Rows are points. The points of each table are mixes of a few directions, plus a little noise. Count the directions of each table, and those that both share. Where both have some left over, give the other angles between the two spaces (their principal angles), to ten degrees, smallest first.

First, 5 rows:
[[ 0.47  0.01 -0.34]
 [ 0.44 -0.37 -0.49]
 [-0.53  0.68  0.71]
 [-0.17 -0.22  0.01]
 [-0.20 -0.10  0.11]]
Second (4 x 3):
[[-0.19 -0.82 -0.25]
 [ 0.02  0.68  0.31]
 [-0.17 -0.32 -0.03]
 [ 0.34  0.46 -0.03]]
Directions: first 2, second 2, shared 2

First, 7 rows:
[[-0.07 -0.04 -0.17  0.42]
 [-0.20  0.62  0.01 -0.10]
 [-0.27  0.66 -0.12  0.22]
 [-0.03 -0.11 -0.12  0.30]
 [ 0.49 -1.25  0.16 -0.21]
 [-0.10  0.64  0.20 -0.55]
 [ 0.19 -0.51  0.06 -0.10]]
Second:
[[-0.40 -0.28 -0.43 -0.35]
 [-0.13 -0.10 -0.15 -0.12]
 [-0.23 -0.18 -0.25 -0.21]
 [-0.21 -0.14 -0.22 -0.16]
 [ 0.89  0.61  0.96  0.77]
 [ 0.07  0.05  0.08  0.07]]
Directions: first 2, second 1, shared 0; angles 80

First (6 x 6):
[[-0.34 -0.32 -0.01 -0.10  0.17 -0.04]
 [-0.08 -0.07  0.47  0.21  0.37  0.62]
 [-0.15 -0.03  0.07  0.12 -0.04  0.52]
 [ 0.45  0.33 -0.84 -0.38 -0.69 -1.42]
 [ 0.12  0.01  0.40  0.12  0.37  0.13]
 [ 0.03  0.09 -0.07  0.05 -0.17  0.20]]
Second, 9 rows:
[[ 0.36 -0.11 -0.25  0.08  0.11 -0.17]
 [ 0.24  0.06 -0.11 -0.34  0.07  0.49]
 [-1.11  0.20  0.23  0.39 -0.32 -0.60]
 [-0.20 -0.16  0.39  0.36 -0.07 -0.38]
 [ 0.09 -0.03 -0.19  0.08  0.04 -0.19]
 [-0.07  0.11  0.60 -0.56 -0.05  1.04]
 [ 0.62 -0.12  0.21 -0.41  0.16  0.73]
 [ 0.18  0.02 -0.17 -0.14  0.06  0.14]
 [-0.15  0.00 -0.70  0.53  0.00 -1.06]]
Directions: first 3, second 3, shared 0; angles 40, 50, 70

First:
[[-0.30  0.00 -0.37 -0.23  0.11  0.67 -0.26 -0.31]
 [-0.06  0.01 -0.53  0.12  0.01 -0.17 -0.13  0.16]
 [ 0.04  0.20  0.24  0.56 -0.25 -0.40 -0.34  0.11]
 [ 0.28 -0.18  0.27 -0.28  0.11 -0.29  0.60  0.20]
 [ 0.47 -0.05  0.37  0.28 -0.11 -1.05  0.45  0.54]
 [-0.37 -0.06 -0.31 -0.45  0.17  0.99 -0.19 -0.49]
 [-0.22  0.11 -0.20  0.09 -0.04  0.35 -0.37 -0.20]
 [ 0.01  0.32  0.26  0.81 -0.37 -0.54 -0.57  0.15]
 [ 0.46 -0.33  0.31 -0.48  0.21 -0.52  1.00  0.35]
 [-0.34 -0.03 -0.05 -0.42  0.15  0.95 -0.18 -0.51]]
Second, 10 rows:
[[-0.11  0.19  0.33 -0.03 -0.23  0.32 -0.66  0.19]
 [ 0.17 -0.29 -0.52  0.06  0.37 -0.50  1.03 -0.29]
 [-0.11  0.18  0.33 -0.03 -0.23  0.32 -0.66  0.18]
 [ 0.05 -0.08 -0.14  0.01  0.10 -0.13  0.28 -0.08]
 [-0.27  0.45  0.80 -0.09 -0.58  0.78 -1.60  0.45]
 [ 0.22 -0.38 -0.66  0.07  0.48 -0.65  1.34 -0.37]
 [-0.07  0.12  0.21 -0.03 -0.16  0.22 -0.43  0.12]
 [ 0.04 -0.08 -0.12  0.02  0.09 -0.13  0.25 -0.07]
 [ 0.03 -0.04 -0.06  0.01  0.04 -0.06  0.13 -0.03]
 [ 0.05 -0.08 -0.15  0.02  0.11 -0.15  0.30 -0.09]]
Directions: first 3, second 1, shared 0; angles 40

First, 10 rows:
[[-0.43 -0.57  0.18  0.07  0.24 -0.05 -0.74 -0.15  0.41]
 [-0.21 -0.18  0.07  0.05 -0.48  0.53 -0.28 -0.37  0.02]
 [ 0.32  0.23 -0.20  0.01  0.41 -0.51  0.35  0.24 -0.05]
 [ 0.53  0.60 -0.44  0.38  0.36 -0.82  0.16 -0.27  0.03]
 [ 0.10  0.40 -0.09  0.32 -0.55  0.23 -0.26 -0.84 -0.07]
 [ 0.62 -0.28 -0.42 -0.28  0.55 -0.39  0.31 -0.60  0.01]
 [-0.05  0.67  0.63 -0.55 -0.30  0.36  0.62  0.57 -0.56]
 [-0.34 -0.15 -0.08  0.30 -0.67  0.64  0.08  0.58 -0.05]
 [-0.32 -0.01  0.21  0.01  0.16 -0.09  0.07  0.92  0.04]
 [-0.21 -0.71  0.12 -0.31  0.29  0.12 -0.29 -0.09  0.22]]
Second:
[[-0.16  0.08  0.21 -0.44 -0.44  0.31 -0.03 -0.28  0.46]
 [-0.12 -0.48 -0.22 -0.08  0.14  0.01 -0.07 -0.50  0.27]
 [ 0.44  0.39  0.54  0.10 -0.24  0.31 -0.31  0.55 -0.66]
 [-0.28 -0.10 -0.01 -0.43 -0.29  0.18  0.05 -0.44  0.64]
 [-0.12 -0.16  0.01 -0.24 -0.15  0.15 -0.04 -0.31  0.31]
 [-0.09 -0.35 -0.70  0.61  0.82 -0.71  0.32  0.07 -0.21]
 [ 0.42 -0.29  0.32  0.03 -0.05  0.40 -0.55 -0.11 -0.50]
 [-0.07  0.87 -0.13  0.47  0.21 -0.64  0.64  1.04 -0.31]]
Directions: first 5, second 3, shared 1; angles 30, 90

First, 10 rows:
[[ 0.00  0.00  0.01  0.00  0.00  0.00  0.00  0.00  0.00  0.00  0.00]
 [-0.04  0.40 -0.22  0.16  0.24  0.12 -0.08  0.11  0.15 -0.10  0.01]
 [-0.06  0.70 -0.37  0.29  0.42  0.23 -0.15  0.19  0.27 -0.18  0.02]
 [-0.11  1.20 -0.64  0.49  0.70  0.38 -0.25  0.32  0.45 -0.31  0.04]
 [-0.03  0.33 -0.18  0.13  0.19  0.10 -0.07  0.08  0.12 -0.08  0.01]
 [ 0.19 -1.98  1.05 -0.80 -1.17 -0.63  0.41 -0.53 -0.75  0.51 -0.06]
 [ 0.07 -0.69  0.37 -0.28 -0.41 -0.22  0.14 -0.19 -0.26  0.18 -0.02]
 [ 0.06 -0.62  0.33 -0.25 -0.37 -0.20  0.13 -0.17 -0.23  0.16 -0.02]
 [ 0.00 -0.04  0.02 -0.02 -0.02 -0.01  0.01 -0.01 -0.01  0.01  0.00]
 [-0.07  0.70 -0.38  0.29  0.42  0.23 -0.15  0.19  0.27 -0.18  0.02]]
Second (11 x 11):
[[ 0.13 -0.09 -0.19  0.52  0.01  0.05  0.14 -0.21 -0.37  0.01 -0.15]
 [ 0.31 -0.12 -0.34  1.15  0.01  0.22  0.46 -0.85 -0.69 -0.07 -0.08]
 [-0.06 -0.12 -0.02  0.18 -0.13 -0.07  0.10  0.66 -0.01  0.02 -0.29]
 [ 0.06 -0.32 -0.17  1.19 -0.34  0.04  0.68  0.78 -0.37 -0.10 -0.55]
 [ 0.24  0.00 -0.37  0.20  0.33  0.02 -0.33 -0.88 -0.63  0.18 -0.04]
 [-0.27  0.17  0.45 -0.81 -0.15 -0.04 -0.02  0.45  0.82 -0.13  0.34]
 [-0.07  0.06  0.12 -0.29 -0.01 -0.02 -0.06  0.07  0.23 -0.02  0.12]
 [ 0.09  0.19  0.03 -0.26  0.18  0.12 -0.14 -0.99  0.04 -0.03  0.44]
 [-0.26 -0.04  0.36 -0.15 -0.37 -0.05  0.36  1.11  0.62 -0.17 -0.05]
 [-0.21  0.15  0.28 -0.91  0.02 -0.12 -0.33  0.37  0.56  0.02  0.20]
 [ 0.05  0.13 -0.17 -0.81  0.44 -0.15 -0.86 -0.51 -0.19  0.30  0.07]]
Directions: first 1, second 3, shared 0; angles 90
